Every row gives one point. Each copy is the shape, with its points in the same order, turned, moved and blurred by noise. Is it also mirrored, or only turned?
In the rows, zero is written as 128.

Shape (6 x 2):
[[ 98 179]
 [138 129]
 [ 86 114]
 [157 128]
 [124 161]
 [ 76  97]]
Copy 1 (6 x 2):
[[ 85 172]
 [135 130]
 [ 85 104]
 [152 132]
 [114 159]
 [ 79  87]]
Copy 1 is: only turned
Copy 2, 6 rows:
[[164  70]
 [155 135]
 [106  98]
 [159 146]
 [167  97]
 [ 88  99]]
Copy 2 is: mirrored

Shape (6 x 3):
[[ 98 143 150]
 [166 145 118]
 [134  88 185]
 [176 152  74]
 [ 87 129 123]
 [138 129 108]]
Copy 1, 6 rows:
[[120 180 140]
 [157 111 141]
 [175 186  83]
 [136  70 144]
 [ 99 164 122]
 [126 125 124]]
Copy 1 is: mirrored
Copy 2 (6 x 3):
[[116 124 150]
 [180 118 110]
 [131  50 157]
 [190 137  70]
 [ 98 124 118]
 [147 114 101]]
Copy 2 is: only turned

Shape, 11 rows:
[[132 108  82 133 108  98]
 [115 172  86 141 114 104]
 [140 137  91 150  68 138]
 [ 72 165 133 116 154 147]
 [ 70 150 153  79 163 143]
 [139 174 116  92 124 132]
 [171 119 116 172 126  97]
 [166 123  47 174 121 131]
 [ 87 178 175 117 153 148]
 [ 95 155 147  91 151 165]
 [146 124  95 137 144 111]]
Copy 1 (11 x 6):
[[128 114  93 118 112 103]
 [109 173 100 131 136 110]
 [133 147 112 130  80 144]
 [ 82 141 132 116 193 158]
 [ 84 123 162  85 210 146]
 [136 170 126  91 148 141]
 [178 127 129 158 128 100]
 [170 131  60 161 110 129]
 [ 95 148 181 128 198 155]
 [104 127 154  95 191 173]
 [157 121 102 131 150 109]]
Copy 1 is: only turned
Copy 2, 11 rows:
[[161 106  82 131 103 122]
 [168 162  81 124 127 139]
 [158 144  98 143  55 157]
 [110 162 121 114 160 151]
 [102 136 144  84 177 143]
 [147 165 118  82 104 121]
 [172 131 119 174  93  88]
 [153 134  49 157  69  88]
 [108 175 155 116 162 137]
 [ 89 160 147  95 147 141]
 [142 130  94 134 117  94]]
Copy 2 is: mirrored
Copy 3, 11 rows:
[[ 93 105  83 108 142  66]
 [ 92 167  75 119 137  84]
 [103 145 128  87 157  67]
 [ 60 155 104 156 120 151]
 [ 60 131 105 154  89 174]
 [114 152  92 100 115 137]
 [146 112  95 145 159  65]
 [114 124  77 101 212  69]
 [ 90 164 127 171 102 162]
 [ 79 139 119 137 113 172]
 [113 110  75 128 155  98]]
Copy 3 is: mirrored
Copy 4 (11 x 6):
[[130 115  90 133  98  95]
 [121 170 100 159 125 104]
 [142 145 112 159  72 139]
 [ 69 163 125 122 165 145]
 [ 58 157 134  79 168 139]
 [137 182 119 103 137 129]
 [163 103 137 159 122  89]
 [173 111  74 180 120 126]
 [ 74 170 170 112 171 143]
 [ 87 159 137  92 160 159]
 [142 118 103 134 139 104]]
Copy 4 is: only turned

Shape:
[[147 133 108 148 132 143 130 175]
 [116 164 145 150 123  93 118 140]
 [155 108 145 116  99 178 130 111]
 [107 114 126 143  88 152 207 128]
 [201  61 151 110 112  96 204 204]
 [111  81 130  84 123 140 126 129]
 [161 115 148 129 140 127 124 113]
 [135 145 131 132 140 184 111 147]
 [108 147 139 130 139  93 118 176]
 [158 122 125 139 133 145 114 108]
 [108 163  86  86 114 123 144 114]
 [142   7 131 147  99 130 132 119]
 [114 104 132 135 156 132 137 134]]
Copy 1 (13 x 8):
[[157 137 104 146 129 158 122 155]
 [148 104 168 127 126 108 120 154]
 [103 141 145 139  81 189 107 116]
 [120  78 125 107  99 183 160  98]
 [106 142  74 122  43 140 225 175]
 [ 56 116 118 140 114 157 107 142]
 [113 160 151 143 107 138 132 130]
 [139 141 136 131 137 186  92 157]
 [135 102 133 130 138 107 128 182]
 [117 159 146 150 117 150 115 118]
 [117 110 113  88 121 115  86 111]
 [ 58 123 122 218  84 168 166 116]
 [101 127 132 142 150 154 140 145]]
Copy 1 is: mirrored
Copy 2, 13 rows:
[[119 151 119 128 128 135 119 173]
 [ 95 139 148 146 129  88 113 130]
 [166 135 153 132  97 172 110 121]
 [117 137  97 102  88 156 170 100]
 [177 124 151  33 133 112 198 190]
 [143 107 126  79 136 164  87 117]
 [159 106 140 139 143 130 123 128]
 [127 159 137 150 140 173 102 148]
 [ 84 135 150 107 150  96 103 140]
 [150 119 129 160 125 142 105 141]
 [132 164  93 107 118 116  82  93]
 [155  36 127  88  92 173 128 165]
 [115 110 120 122 158 145 120 136]]
Copy 2 is: only turned
Copy 3:
[[142 151 105 179 128 165 140 178]
 [151 171 113 204 111 128 143 111]
 [171 156 136 107 100 187 139 137]
 [112 135  85 120  75 169 185 128]
 [153 100 149 143 119 140 247 215]
 [141 142 140  95 111 121 128 148]
 [167 142 146 149 138 158 151 123]
 [140 188 127 146 131 185 114 152]
 [132 170 122 193 125 104 143 148]
 [168 137 129 145 133 178 124 124]
 [156 172  60 122 132 114 137 117]
 [150  55 166 111  73 159 134 159]
 [116 134 139 149 132 143 135 133]]
Copy 3 is: only turned
Copy 4 (13 x 8):
[[126 136 102 139 104 167 102 142]
 [126 139 103 156 119 113 107  78]
 [136 110 164 121 117 115  66 153]
 [ 91 144 172 173  89 103 114 174]
 [169  55 152 175  44 165 172 171]
 [102  85 164 109 144 125 122 135]
 [159  98 138 152 136 129  87 128]
 [129 147 141 110 125 159  67 127]
 [115 136 105 131 110 151 142  81]
 [142 109 128 149 144 130  75 136]
 [115 146 112 104 144  83 127 155]
 [ 80  25 175 173 128 151  88 155]
 [116 124 147 144 147 153 118 127]]
Copy 4 is: mirrored

Shape (15 x 11):
[[131 156 109 111 136 121 147 140 128 126 133]
 [105 129 109 128 117 152 141 151 149 144 131]
 [ 58 138 131 139 116  86 126 115 135 141 123]
 [139 124 127 124 121 130 149 114 121 135 113]
 [115 124 106 137 127 140 146 222  71 133 216]
 [141 135 129 140 136 126 145 115 139 115 159]
 [123 118 136 101 127 125 119 143 147 140 115]
 [140 140 134 103 115 159 136 111 113 139 141]
 [145 140 135 138 140 135 125 128 143  60 112]
 [148 143 104 130 109 125 115 113 132 103 124]
 [139 104 116 138 124 128 149 116 135 133 117]
 [149 135 123 135 149 141 117 115 132 140 115]
 [140 117 136 121 134 106 150 121 149 124 124]
 [142 147 132 129 122 148 145 132 121 136 108]
 [123 106 109 121 161 126 140 119 141  87 114]]
Copy 1 (15 x 11):
[[135 128 112 110 128 142 146 148 124 123 137]
 [124 126 118 128 130 144 114 172 129 162 131]
 [ 92 126 126 161 125 138 152 143 194 127 126]
 [145 107 127 125 137 153 139 126 130 137 106]
 [150 150 119 116 165 131  83 147 132 138 249]
 [135 113 103 146 113 142 129 112 109 133 141]
 [126 102 133 112 130 112 124 155 142 131 111]
 [150 112 122  95 117 147 131 111 131 161 129]
 [129 119 148 135  89 145 119 130  85  88 114]
 [129 136 112 114 118 155 115 121 120 110 102]
 [137 103 119 139 150 151 122 135 119 132 111]
 [127 130 132 124 137 126 141 120 104 140 103]
 [140  90 117 142 129 129 142 132 128 117 115]
 [160 130 138 119 126 147 140 138 120 142 110]
 [ 99  89 130 132 128 152 136 138  93 104 123]]
Copy 1 is: mirrored
Copy 2 (15 x 11):
[[142 146 105 142 116 122 139 113 123 132 157]
 [117 138 123 116 119 100 133 138 130 160 144]
 [ 85 145 159 146 116  86 168 103 126 107 139]
 [135 112 108 126 118 128 143 124 132 122 120]
 [171 133 150 124  93  92  79 133  31 164 193]
 [146 118 137 160 125 136 117 121 136 137 143]
 [105 141 108 123 117 117 134 155 131 110 141]
 [122 105 106 132  96 156 136 129 117 142 138]
 [141 162 138 123 149 168 106 106 151 114 129]
 [127 136 105 140 118 137 106  93 142 120 123]
 [136 106 118 126 137 112 130 128 140 124 117]
 [126 132 103 149 137 141 132 135 125 132 111]
 [140 124 122 144 129 120 135 136 149 104 138]
 [143 135 110 119 111 138 143 129 127 138 114]
 [129 133 121 122 176 135 124 114 141 110 149]]
Copy 2 is: mirrored
